Each row is a point. Examples show where two turns around zero, p and q, send a point. Write where each new point lands after one turn and then the other. Backwards means that the second turn is done in reverse. Each puzzle has new turns, and all numbers are rounded.

Turn p:
[-.38,-.28] => [-.39,-.26]
[-.04,-.11] => [-.04,-.11]
[.12,.34] => [.13,.33]
[.08,-.16] => [.07,-.16]
[.22,.21] => [.23,.20]
Turn q:
[.30,-.39] => [.43,-.23]
[.00,-.02] => [.01,-.02]
[-.21,.11] => [-.24,.01]
[-.09,.30] => [-.20,.24]
Where do these land?
q, then p: [-.15,.30] => [-.25,.22]
p, then q: [-.17,-.20] => [-.08,-.25]
p, then q: [.32,-.10] => [.33,.03]

Turn p:
[.22,.37,-.02] => [.25,.28,-.21]
[-.42,-.08,-.33] => [-.43,-.21,-.24]
[-.15,.02,.18] => [-.14,.13,.14]
[.27,-.17,.25] => [.26,-.03,.31]
[.07,-.14,-.08] => [.06,-.17,.01]
Turn q:
[.15,-.11,.00] => [.12,-.13,.06]
[-.40,-.01,.37] => [-.43,.19,.28]
[.09,-.09,-.40] => [.11,-.23,-.33]
[.16,.21,.03] => [.20,.17,-.01]
Where do these land?
p, then q backwards: [-.07,-.22,-.06] => [-.03,-.24,.00]
p, then q backwards: [-.25,.31,.15] => [-.29,.30,.10]
q, then p: [.24,-.11,-.28] => [.21,-.32,-.02]
p, then q: [.30,-.29,.00] => [.19,-.24,.29]
p, then q: [-.22,.31,.18] => [-.09,.37,-.17]

Turn p:
[-.10,-.32,-.24,.19] => [.18,-.26,-.32,-.04]
[-.02,.37,.10,-.08] => [-.20,.25,.15,.17]
[.13,.00,.14,.30] => [.06,-.23,.16,.20]
[.30,-.15,-.30,-.27] => [.41,.24,-.05,-.23]
[-.31,.10,.29,-.14] => [-.44,.01,.06,-.10]
Turn q:
[.06,-.17,-.07,.18] => [.03,-.25,-.06,-.01]
[.34,-.22,-.24,.06] => [.38,-.26,-.10,.06]
[-.37,.25,-.07,-.30] => [-.18,.47,-.17,-.12]
[.23,.06,-.17,.18] => [.14,-.15,-.09,.26]
[.08,-.06,.55,-.01] => [-.12,-.04,.54,-.08]
[-.34,.14,-.01,-.12] => [-.24,.26,-.12,-.11]
Where do these land?
q, then p backwards: [-.22,.02,-.06,-.38] => [.00,.02,-.17,-.41]
p, then q backwards: [-.22,.17,.00,.45] => [.08,.22,-.11,.46]
q, then p: [-.07,.07,-.23,.24] => [.13,-.10,-.30,.07]
p, then q: [.43,.01,.25,-.11] => [-.01,.06,.51,.02]
p, then q: [.08,-.28,.04,-.19] => [.24,.18,.11,-.14]

Turn p:
[-.26,.01,-.05,.00,-.42,.28] => [-.24,.11,.12,-.21,-.35,-.28]
[-.13,.19,-.23,-.12,-.37,.07] => [-.17,.20,-.07,-.01,-.16,-.41]
[.37,.13,-.14,-.20,.23,.19] => [.15,.01,-.52,.00,.00,.12]
[-.10,-.33,-.01,.14,.29,-.12] => [.02,-.41,.16,.05,.14,.16]
[.12,.37,-.16,-.15,.01,-.02] => [-.06,.25,-.31,.16,.07,-.09]
[-.14,-.19,.31,.15,.38,-.05] => [-.05,-.21,.22,-.05,.18,.43]
[-.25,-.20,.14,-.14,-.34,-.06] => [-.04,.04,.31,-.30,.02,-.26]
[.39,.03,.14,.32,.22,-.30] => [.39,.03,.07,.37,.10,.33]
Turn q:
[-.50,-.01,-.13,-.10,.24,.19] => [-.19,.23,-.17,-.08,.50,-.01]
[.23,.30,.16,-.21,-.20,-.18] => [.15,-.06,.01,-.31,-.37,-.15]
[.14,.05,-.15,.27,.22,.39] => [.38,.09,.01,.32,.25,.04]
[-.23,.02,-.23,.04,.35,-.07] => [-.12,-.02,.07,.04,.41,-.21]
[.17,-.07,.34,.20,-.32,-.17] => [-.06,.07,.22,.06,-.48,.16]
[.01,-.10,-.38,.01,-.14,.07] => [-.04,-.12,-.30,.25,.03,-.10]
[.18,-.20,.40,-.21,-.15,-.23] => [-.13,-.19,.16,-.27,-.34,.29]
Where do these land?
q, then p: [-.01,.03,-.13,.00,.03,-.06] => [.03,-.07,.06,.07,.08,-.01]
p, then q backwards: [.33,.09,-.24,-.13,.27,.26] => [.07,-.10,-.25,-.28,-.30,.29]
q, then p: [-.44,-.12,.21,-.11,-.37,.02] => [-.53,.17,-.12,-.03,-.08,-.27]
p, then q: [-.01,-.06,.11,.11,-.57,-.40] => [.09,.01,.50,-.30,-.40,-.09]
p, then q: [.32,-.21,.13,.04,.12,.07] => [.27,-.20,-.15,.10,-.07,.19]
q, then p backwards: [.05,-.01,-.15,.45,.25,.40] => [.27,.20,.04,.17,.09,-.55]
q, then p: [.11,.21,.14,-.03,.07,-.02] => [.18,.16,-.06,-.10,.10,.00]
p, then q: [-.37,.07,-.08,-.32,.20,-.27] => [-.22,-.02,.24,-.12,.49,-.07]

Turn p:
[-.02,-.30,.04,-.13,.21,-.21,.01,-.06] => [-.16,-.26,.06,.00,.10,-.15,.25,-.09]
[.23,-.09,.29,-.18,-.19,-.14,-.20,.13] => [.22,-.17,.18,-.23,-.28,-.22,.07,.02]
[.24,.10,-.22,-.15,.16,-.20,.15,-.11] => [-.08,.22,-.17,-.18,.16,-.15,.28,-.04]
[-.19,.10,.20,.24,-.23,.11,.16,.14] => [.02,.13,.18,.29,-.23,.11,-.19,.12]
[-.10,.02,-.10,.10,-.27,.06,-.16,-.13] => [.04,-.06,-.24,.06,-.16,.03,-.23,.00]
[.07,-.16,-.13,.31,-.14,.18,-.25,.26] => [.40,-.21,-.12,.17,.00,.18,-.08,.20]
[.04,.16,-.04,.15,.11,-.19,-.10,-.21] => [.03,.11,-.14,.07,.15,-.26,-.09,-.14]
[-.16,.13,-.24,-.17,.30,.17,.20,.24] => [-.23,.13,.09,-.11,.34,.28,.05,.24]
[-.11,.03,.20,-.16,.05,.22,.19,-.28] => [-.25,.09,.14,-.06,-.09,.18,-.06,-.33]
Turn q:
[-.08,-.06,.06,.11,-.10,-.10,-.18,.11] => [-.05,.05,.18,.05,-.05,-.04,-.21,.04]
[-.13,-.06,.10,-.18,-.11,-.10,-.25,.00] => [.10,-.12,.14,-.16,-.06,.05,-.27,.00]
[.01,-.04,-.14,-.03,.01,-.08,-.09,-.30] => [.15,-.13,-.14,.08,.11,-.04,-.12,-.19]
[-.02,.75,-.29,-.27,.04,.20,.02,.03] => [.18,.49,-.55,-.39,-.06,.16,.04,-.01]
[.01,-.15,-.16,-.13,-.10,.42,.08,.11] => [-.20,-.12,-.17,.04,-.06,.40,.08,.12]
[.21,-.09,.05,.05,.24,-.15,-.14,.07] => [.23,.00,.14,.15,.12,-.11,.03,.20]
[-.09,-.13,.01,.17,-.08,-.14,-.06,.08] => [-.13,-.01,.14,.11,-.01,-.13,-.16,.02]
[-.08,-.08,.20,.17,.20,.03,.11,.02] => [-.11,.04,.23,.01,.18,-.05,.18,-.02]
[.16,-.15,.17,.09,-.12,.06,-.19,-.05] => [.11,-.07,.22,.20,-.13,.12,-.05,-.05]
[.02,.00,.02,.02,.03,-.13,.70,-.08] => [-.26,-.15,-.17,-.08,-.04,-.36,.50,-.11]
Where do these land?
p, then q: [-.17,.07,.30,.10,-.27,-.16,.08,.12] => [-.07,.13,.27,.05,-.31,-.13,-.20,-.07]
q, then p: [-.20,-.06,-.22,.13,.14,-.18,-.17,-.08] => [.07,-.15,-.02,-.02,.34,-.21,-.09,-.04]
p, then q: [-.08,.20,-.25,-.17,-.21,-.25,.11,-.12] => [-.14,.12,-.26,-.23,-.03,-.15,-.30,.08]
q, then p: [.11,-.15,.13,-.18,.25,-.29,.17,-.07] => [-.04,-.08,.13,.02,-.01,-.18,.45,.01]
p, then q: [.17,.01,.08,-.07,.24,-.09,.08,.17] => [.06,-.01,.10,-.16,.01,-.13,.29,.06]
p, then q: [-.24,.05,-.10,.00,.27,.11,.26,.18] => [-.18,.25,.19,-.16,.24,.14,.14,.05]
q, then p: [.07,-.05,-.26,.11,-.24,.26,-.19,.04] => [.20,-.04,-.20,.13,.04,.24,-.30,.05]
q, then p: [.28,.01,-.01,.05,-.25,.17,.17,-.26] => [-.01,.13,-.31,.25,-.21,.16,.06,-.15]
p, then q: [.10,.11,.26,.21,-.16,.21,-.28,-.09] => [.37,-.03,.06,.28,-.18,.13,-.10,-.12]
p, then q backwards: [-.03,-.18,.08,-.17,.24,.23,-.24,.09] => [-.19,-.25,.17,-.25,.12,.08,-.09,-.16]
